Each row is a point. Two turns around zero, p and q, are shown by what they do to some points. Where does a point land after both, in the order given? Backwards means that the second turn is done in reverse. Each puzzle has new turns, and all numbers are rounded.
(in the rows, 128 means zero)

Turn p:
[140 129] => [131 116]
[126 111] => [111 126]
[120 139] => [137 138]
[107  89] => [ 85 140]
[147 173] => [176 119]
Turn q:
[125 173] => [119 172]
[135 106] => [138 107]
[146 105] => [149 108]
[105 128] => [105 125]
Where do these land?
p, then q: [115 147] => [141 147]
q, then p: [125 139] => [137 135]
q, then p: [133 156] => [156 133]
q, then p: [118  74] => [ 74 119]
q, then p backwards: [149 124] => [134 149]

Turn p:
[137 129 127 117] => [132 129 133 115]
[160 132 151 152] => [167 137 142 146]
[114  69 109 137] => [115  66 127 140]
[100 137 141 140] => [108 141 125 152]
[157 146  90 137] => [159 129  93 107]
[134 130 154 107] => [125 141 158 120]
[ 94 154 124 106] => [ 90 153 117 117]
Turn q:
[ 97 124 114  84] => [ 82 127 101 144]
[ 90 117 133 123] => [ 91 136 142 130]
[ 93 114 125 106] => [ 86 129 128 139]
[177 140 150 140] => [174 106 125 103]
[130 139 132 134] => [134 134 127 118]
[148 150 120 146] => [159 143 122 122]
[162 113 121 163] => [172 121 151 141]
Where do these land?
q, then p: [174 153 112 116] => [164 106 106  98]
q, then p: [122 127 163  98] => [ 92 103 136 114]
p, then q backwards: [107 119 139 164] => [129 103  94 115]
p, then q: [142 115 116 113] => [119 105 121 135]
p, then q: [ 95 126 109 149] => [123 156 144 157]

Turn p:
[101 135 163 145  83 115 137 120] => [122 109 110 128  81 105 102 152]
[143  98 142  94 142 132 100 153] => [147 154 133 123 143 160 150 163]
[139 119 135 124 115 144 114 124] => [151 124 138 131 119 139 128 135]
[132 134 106 131 141  98 161 109] => [101 125 132 144 150  91 135 114]
[138 121 151 153 135 134 119 141] => [115 122 129 136 108 158 135 131]
[161 161  84 113 152 119 142  97] => [129 142 151 158 174 104 119  86]
[108 122 106 162  90 116 145 117] => [127 103 116 122  95  87 139 109]
[125 114 137 104 160 163 126 132] => [133 121 143 105 160 161 126 141]
[ 85 145 124 164 105 100 119 107] => [123 104  76 136 102  99 116 113]
[148 130 131  89 156 159 116 180] => [133 176 153  97 149 174 130 135]
Turn q:
[125 107 108 113  74 151 135 167] => [125 157 137 190 142 124  96 127]
[157 139 146 130  93 149 140 153] => [140 152 146 138 124 124  86 156]
[116 102 147 125 130 132 109 112] => [ 97 111 148 125 138 129 136 125]
[ 94 139 129 103 148 118 125  90] => [106  91 109 121 101 117 148 109]
[109 104 136 115 156  97 146  92] => [113  82 115 126 119 154 163 131]
[117 108 142  86 164 108 115 119] => [104  83 117 115 132 155 124 101]
[166 139 115 157 129 169 137 149] => [136 187 120 112 138 127 113 152]
[113 162 120 168 132 115 129 149] => [171 134 119 118 143  94 142 131]
[155 153 110 155 128 113 115 121] => [161 153 140 105 115 128 144 120]
Where do these land?
q, then p: [116 150  74 141 134 149  85 104] => [117 119 123 153 145  69  84 120]
q, then p: [142 111 128  96  90  99 134 108] => [141  91 139 127  80 144 125 136]
q, then p: [133 120  95 120 130 169 137 129] => [128 130 105 117 128 116 104  88]
p, then q: [126 114 119 130 182 130 151 127] => [ 99 102  88 120 144 126 142 136]
p, then q: [140 142 154 120 100 107 107 125] => [160 156 150 128 136 110 123 123]
p, then q: [150 124 115 141 109 116 105 169] => [146 144 125 141  86 108 119 153]
q, then p: [132 146 115 135 152  98 182 149] => [141 151 173 125 129 131 165  92]
p, then q: [ 88 100 152 138 107 143 133 113] => [120 134 138 168 153 161 111 112]
q, then p backwards: [152 148 148 150 145 130 133 134] => [106 118 133  97 115 146 127 142]
p, then q: [101 124 180 110 131 139 112 124] => [121 158 125 136 165 126  97 100]
